Each row of a before or after table is a point. One or more steps were done to the points. Then noise was added and the rows were shuffled. The steps act on columns, c1 being the first. What was done? A step turns or swaps two columns, mirrors them in a line or flattens them onto one, adds a multiple of one to another, or multiplies or shifts one. Angles are multiples of 10 degrees, from the lower column toward the higher: turns from -170 to 170, lines from 10 to 170 but not 90. Use the fewest steps. Two steps may share a column if one is a turn and the other turns, adds or multiplies; they go together, in the order done. Otherwise the lowest column goes first.
In the rows, 128 means zero.

Before (9 x 2):
[[163 161]
 [ 84 157]
 [ 82 142]
 [113 125]
 [143 169]
 [135 146]
 [127 136]
 [132 142]
 [139 149]]
After (9 x 2):
[[ 84 185]
 [128 145]
 [ 83 155]
 [135 164]
 [132 155]
 [143 208]
 [139 171]
 [164 193]
 [112 123]]
Steps: multiply c2 by 2

Before (11 x 4):
[[132 105 156 153]
 [149 116 149 122]
 [138 141 118 121]
 [168 107 119 115]
 [136 140 150 105]
 [128 125 106 152]
 [156 192 124  93]
 [149 132 134 150]
 [159 127 111 156]
 [134 112 179 118]
 [123 116 155 148]]
After (11 x 4):
[[133 158 156 199]
 [128 173 108 185]
 [168  84 118 110]
 [132  95 178 113]
 [149 107 150 123]
 [155 109 124   8]
 [136  93 151  68]
 [161 181 111 191]
 [149 175 134 178]
 [136 125 119 105]
 [124 155 157 181]]
Steps: multiply c4 by 3; turn c2 and c4 by -40 degrees

Before (11 x 6):
[[138 144 143 118  97 131]
 [ 91 111 130 109 109 112]
 [131  92 160 194 133  68]
 [147  92 146 180 141 103]
 [100  69 146  93 146 147]
 [ 76  78  86 131 127 155]
 [132 189 142 155 110 103]
 [122 138 153 166 176  99]
 [151 179 116 135 148  69]
 [ 90 104  87 123 133 123]
 [190 149 171 161 131  84]]
After (11 x 6):
[[126 187 127 159 107  84]
 [113 112 125 106 110 122]
 [114  69 128  94 147 173]
 [137 181 126 133 149  65]
 [129  93 126 194 135  19]
 [114 105 129 119 134 128]
 [136  93 127 181 143  66]
 [105  78 129 133 128 157]
 [129 140 132 117  99 132]
 [129 137 126 167 175  73]
 [156 149 132 162 131  60]]
Steps: multiply c1 by 0.4; multiply c3 by 0; add -0.7 times c4 to c6

Before (8 x 8):
[[ 91 153 109  96 126 185 160  88]
 [125 136 174  90 120  42 122 107]
 [141 197  92 124 139 122 132  85]
 [149 157 194 176 146 119 132 160]
 [160 129 102 121 113 162 155 101]
 [113 101  86  98 160 116 169 143]
 [164 137 159 114  88 112  51 118]
 [100 148  95 117  83 133 133  90]]
After (8 x 8):
[[139 197  96 122 125 123 150  87]
 [117 151 104 120 129 130 146  92]
 [103  99  68  95 138 118 121 146]
 [ 94 151  97  89 135 186 113  90]
 [177 139 203 113 111 112 170 116]
 [156 130  88 120 118 158 127  98]
 [142 154 180 178 125 120  81 161]
 [129 131 170  91 125  41 105 105]]
Steps: flatten c1 and c5 onto the line at 160 degrees; mirror c3 and c7 in the line at 160 degrees

Before (9 x 11):
[[ 90  99 149 184 172 165 101  72 135 135 168]
 [143 153 125 185 166 132 127 137 143 150 141]
 [ 79 116 143 201  91 133 136  81 160 133 130]
 [125  95 117 126 139 149 143 151 112 179  64]
 [139 138  84 154  99 106 115 145 127 141 122]
 [141  99 122 130 189  93 161 107 169 126 151]
 [135 118 117 155 129  82 147 100 137  77  75]
 [ 92 191  89 146 151  89 107 170  78 168  67]
 [112 149 131 171 107  65  82 189 161  81 135]]
After (9 x 11):
[[135 118 123 155 128 110 146 157 157  78  76]
 [124  94 150 125 140 137 143 114 133 179  64]
 [138 137 175 154  98 119 115 136 147 140 123]
 [ 79 117  92 201  91 130 135 159 180 131 130]
 [ 91  98  82 186 171 143  99 166 155 136 168]
 [113 149 155 171 107 103  80  73 180  81 136]
 [140  99 124 130 189 114 159 150 188 126 150]
 [143 151 134 186 166 130 127 122 162 150 141]
 [ 91 193 182 144 151 111 108 112  97 168  67]]
Steps: turn c3 and c8 by -150 degrees; multiply c6 by 0.4; shift c9 by 20

Before (10 x 12):
[[146 175 158 131 145 139 129 110 123 132  57 151]
 [ 71  56 174  85 126 214 180 154 127 125 136  82]
 [ 83 125 113 136 148 138 128 127 175 115 146 113]
 [130 141 104 141 153 137  86 151 134 105  94  45]
 [102 110 142 152 164 122  95 168 184 133 107 102]
 [129 154 163 190 143 114 173 122 102  87  47 134]
 [165 165 144 158 112 106 143 146  88 135  82 125]
 [124  86 133 125 128 131 102 122 192  94 118 134]
 [167 184 178 181 112 163 137 134 119 107  94 123]
 [146 156 202 171 130 120 149  86  85 125  83 120]]
After (10 x 12):
[[147 155 185 172 130 117 147  85 112 118 194 127]
 [125  86 139 124 128 130  91 124 155 104 131 136]
 [103 110 149 152 163 124  98 163 149 144 139  96]
 [128 157 213 188 142 114 156 124 118  73 148 134]
 [130 141 156 142 154 139  77 137 129 122  95  39]
 [ 85 124 108 136 147 138 124 125 148 116 118 111]
 [146 174 204 130 144 140 130 117 125 130 145 154]
 [167 183 170 182 113 161 128 133 125 105 174 124]
 [165 165 175 157 113 105 143 147 113 130 135 122]
 [ 72  59 129  83 125 215 176 146 128 107 177  81]]
Steps: turn c3 and c11 by 80 degrees; turn c7 and c10 by -20 degrees; turn c8 and c12 by -10 degrees; multiply c9 by 0.4

Before (8 x 14):
[[147 172 142 126  89 168 161 175 103 177 137 127  55 107]
 [ 94 132 123 181 167 114 102 141 177  70  86 155 172 115]
 [163 101  79 126 135 133 128  83 149 133 130  88 122 111]
 [ 70 108 199 120 101 166 160 147 168 119  79 158 147 121]
 [106 132  89 154 154  83 134  60 135 131 164  62 126 128]
 [165 170 185 143 118 158 143 163 102 170 122 151 102  78]
 [ 81 132 174 127 137 165 139 168 155 131 123 103 138 100]
 [169 144 126  86 125 129 141 111 122 127 160 109  73 109]]
After (8 x 14):
[[149 174 112 126  87 155 183 167 104 177 127 106  58  99]
 [ 96 132 152 180 169 135  72 145 178  71 162 158 171 116]
 [163  99 170 124 134 104 129 106 145 135 100  93 123 142]
 [171 147 112  88 124 117 139 128 124 125  97 111  70 128]
 [105 132 145 154 155  53 134  89 136 129  77 106 123 161]
 [ 80 133  94 126 137 141 145 165 154 130 154  87 137  97]
 [ 72 112  92 121  99 173 155 142 172 118 205 128 145 114]
 [163 171  79 144 118 164 163 174 104 170 164 126 101  93]]
Steps: turn c3 and c11 by 150 degrees; turn c6 and c12 by -40 degrees; add 0.5 times c10 to c7; flatten c8 and c14 onto the line at 140 degrees

Before (12 x 20):
[[131 127 130 140 150 136 136  93 144 138 106 162 164 129 128 129 130 110
  141 117]
 [170 110 131 123 117 137 154  94 107 151 143  92 115  90 131 144 165 158
  155 121]
 [141 113 160 132 124 174 120 112 131 181 161 145 114  88 106 130 158 160
  131 130]
 [131  82 133 179 159 126 167 132 144 115 115 139 154 150 144 140 125 133
  146 144]
 [138 112 133 107 142 131 120  94 145 128 156 156 152 143 135 112 126 146
  122  97]
 [105 137 134 154  98 157 118  81  96 156 133 158 144 109 180 146 128 145
  123  83]
 [120 130 131 127 111 157 111 143 124 145 100 121 108 117 150 136 124 159
  123 103]
 [115  77 152 127 123 118 137 122 152 126 125 137 122 137 124 120 138 155
  127 158]
 [141 101 125 126 110 135 147 122 147 125 130 147 105 128 174 110 123 116
  102 139]
 [120 128 103 113 122 130 132 117 123 140 139 120 123 147 112 101 114 109
  157 132]
 [128 122  81 122 114 138 148 126 156 143 137 155 126 131 118  97 123 138
  136 136]
 [136 104 136 130 124 130 145 131 124 144 133 168 144 134 126 143 127 146
  136 126]]
After (12 x 20):
[[115  76 153 128 125 119 136 125 152 142 122 124 123 153 124 114 137 156
  126 161]
 [139 109 133 104 121 128 122  99 147 140  92 146 150 172 137 102 125 145
  121  98]
 [171 110 131 135 117 136 157 100 107 134 158 156 115  14 130 155 165 159
  157 120]
 [127 124  81 134 115 137 147 130 156 161 100 129 126 137 119  79 123 138
  134 136]
 [142 112 161 133 129 175 121 112 132 183 101 153 113   9 105 132 158 158
  130 131]
 [141  99 124 141 114 135 147 127 147 140 108 124 105 127 174 100 125 119
  101 138]
 [120 129 103 122 113 130 129 123 122 137 133 140 125 185 111  83 114 109
  157 132]
 [133 127 130 119 152 135 136  88 142 149 102  97 163 134 128 130 131 110
  142 118]
 [132  85 135 136 186 125 167 113 143 126 123 112 156 193 143 146 128 133
  146 142]
 [118 129 131 142 117 158 112 146 125 141 145 104 109  96 150 142 125 161
  124 103]
 [136 103 137 134 127 131 145 131 123 143  90 122 143 145 127 153 127 145
  137 126]
 [106 138 135 164 128 157 119  82  96 132  98 123 145  70 180 156 128 147
  122  81]]
Steps: turn c4 and c5 by 50 degrees; add -0.3 times c5 to c8; add 0.7 times c9 to c10; turn c11 and c12 by 110 degrees; multiply c14 by 3; multiply c16 by 1.6

Before (10 x 24):
[[111  86 146 159 142 139 122 164 110  45  85 155  98 144 103 134  94 183
  149 146 112  46 107  91]
 [105  95 180  99 167 139 130 118 152  77  94 132 111 137  65 141 109 110
  181 133 126  46 132 134]
 [149 117 143 160 178 108 120 110 186 150 174 147 172 170 150 131 166  79
  137 135  89 179 157 153]
 [115 137 147 147 148  99 151 127 156  67 166 145 135 142 174 147  48 108
  138 124 147 186 133 166]
 [119 114 118 152 114  70 172 114 128 151 176 147 162  89 153 123  77 107
  156 124 147 180 129 166]
 [114 133 122 146 136 167  60 132 114  88 113 164 137 126 101 113 122 144
  109  97  85  59 112 137]
 [137  97 156  89 136 150 108 141 148 194 167 138  87 160 201 180 145 147
  144 118 116 105 139 123]
 [190 130 147  79 134 148 170 137  80 198 167 111 122 177 197 167 150 112
  129 103 119 149 106 140]
 [161 124 119  70  87 129 147 185  90 126 125  58  98 140 197 119 136 114
  127 130 131 147 100 123]
 [174 100 113 112 138 122 113  84 109 149 148 117 151 117 178 150  90 119
  117 138 137 178 123 152]]
After (10 x 24):
[[174 113 112 112 139 122 113  84  97 149 150 116 151 117 176 152  88 119
  117 139 138 178 128 151]
 [136  90 157  89 137 151 109 140 131 193 159 137  87 160 202 179 145 145
  145 119 116 106 155 122]
 [103  88 181 100 167 138 129 117 133  77  95 132 112 136  65 141 109 109
  180 133 126  45 122 135]
 [118 116 118 153 115  71 172 114 120 150 172 147 162  89 152 123  77 107
  157 123 148 181 145 166]
 [192 153 148  80 136 149 171 137  88 198 174 112 122 178 197 166 150 113
  127 102 118 150 114 140]
 [149  90 142 159 178 109 121 111 173 150 158 146 171 170 151 132 166  79
  138 135  89 180 179 153]
 [115 141 121 146 135 168  59 131 119  88 122 165 138 126 101 114 123 145
  110  98  85  61 104 136]
 [114 122 148 148 147 100 151 125 157  67 163 146 135 142 173 147  49 108
  139 123 147 187 146 168]
 [113 101 147 157 143 137 120 163  90  44  96 154  98 145 104 135  94 182
  150 148 111  47  87  91]
 [161 143 120  68  89 129 147 185  94 125 138  58  98 141 197 121 137 114
  126 130 132 148  91 122]]
Steps: turn c2 and c9 by 30 degrees; multiply c23 by 1.3; turn c11 and c23 by 20 degrees

Before (12 x 32):
[[ 65 109 167 146  68  99 164 101 165 145 149 141 147 150  98 141 102 162
  125 101 116 178 142 126 116 160 144 192 163 131 114 175]
 [ 99 107 121 127  64 104 170  99 134 106 170 166 114 121  86 151 129 165
  113  98 127 182 168 118 173 134 111 119 133  83  94 144]
 [ 94 100 158 147  81 122 146  87 110 130 121 119 155 156 138  64 172 180
  111  68 118 177 135 104  65 155 143 122 126 187 127 129]
 [134 125 106 112 125 115 134 141 152 124 142 130 138  91 117 154 110 167
  107  86 158 130 158 129 126  69  94 110 126 121 138 149]
 [104 140 197 131 108 183 142  99  87 164 103 117 116 147 138  87 190 189
  144 105 101 133  89 127  87 159 102 146 119 194 134 162]
 [123 141 154 133 149  92 163 108 169  96 163 144 126  94  81 162  97 157
   61  94  99 148 143 126 135 112 105 109 102 123 101 135]
 [171 202 116 182 133 173 117 148 121 151 110  86  84  67 161  73 144 118
  172 188 165 134  84 143 108 107 151 103  93 158 130 101]
 [159 186 127 182 118 130 127 143 103 119 103 147  74  71 173  64 142 118
  137 139 138  93  72 165 111  94 129  86 130 172 162 140]
 [161 132 133 168 130 117 165 101 136 128 127 154 106 137 119 151 122 148
   82 102 159 116 139 106 111 128 109 139  96  98 141 148]
 [173 119 108 110 145  91 142 106 144 100 174 145 131 112 102 118  96 141
  100 112 124 151 124 107 107 133  49 110 128 110 157 151]
 [151 165  97 165 133 168 112 170  93 130  84 139  61  48 170  62  95 132
  142 140 118 109  99 110  79 106  98  94  65 168 159 117]
 [ 89 128 175 117  83 156 193  57 138 134 112 135 150 140 110 111 149 155
   94 101 102 209 149 120  98 118 148 154 143 123 117 202]]
After (12 x 32):
[[124 129 137 132 148  92 164 124  84  96 163 145 125  94  79 160  97 141
   27  95  84 139 142 126 153 112 107 108 100 164 100 138]
 [172 107 106 112 146  91 144 103  98 100 173 144 129 109 101 119  99 149
   98 111 131 122 125 106 134 135  50 112 130 123 159 151]
 [106 124 146 130 108 183 141  78 156 164 102 116 116 147 139  86 190  87
  101 103  50  96  89 125 143 158 103 145 117 232 133 161]
 [ 63  97 147 147  69 100 163 111  68 142 149 141 146 151  97 140 101 136
  104  99 100 114 145 125 137 162 143 192 166 177 116 177]
 [160 119 128 170 133 117 167 101 130 127 131 152 108 138 121 152 120 162
  134 103 231 141 139 106 145 127 110 140 100 136 141 146]
 [135 134  90 112 127 115 134 130 107 124 141 131 137  92 119 153 110 147
  154  85 215 142 156 129 116  66  92 107 126 145 139 148]
 [ 90  95 157 116  84 152 191  79  69 134 112 136 149 140 108 111 148 141
   58 101  75  72 149 120 177 116 147 151 145 171 118 200]
 [ 92  84 119 145  82 123 147  62 111 128 120 116 155 156 139  62 174  91
   96  70 108  77 134 102 127 157 145 121 125 203 127 128]
 [148 182  93 165 131 168 113  89 167 130  83 139  60  46 170  62  96  92
  124 139  95 120  97 111  94 106  98  95  66 127 161 119]
 [160 182 125 182 118 127 129 106 167 120 105 144  75  73 172  65 141  83
  151 141 149 139  71 163 140  95 127  86 131 134 163 138]
 [ 98  95 110 125  65 106 168 165  89 107 170 164 116 122  88 151 128 183
  112 100 132  92 167 118 158 134 110 116 132 142  94 144]
 [169 202 119 183 132 171 119 103 130 153 108  86  86  66 163  74 144  97
  222 188 202 117  84 142 139 107 149 103  93 123 131 102]]
Steps: turn c2 and c8 by -30 degrees; turn c8 and c25 by -70 degrees; turn c18 and c30 by 70 degrees; turn c3 and c30 by 30 degrees; turn c9 and c22 by 140 degrees; multiply c21 by 3; turn c19 and c21 by -30 degrees
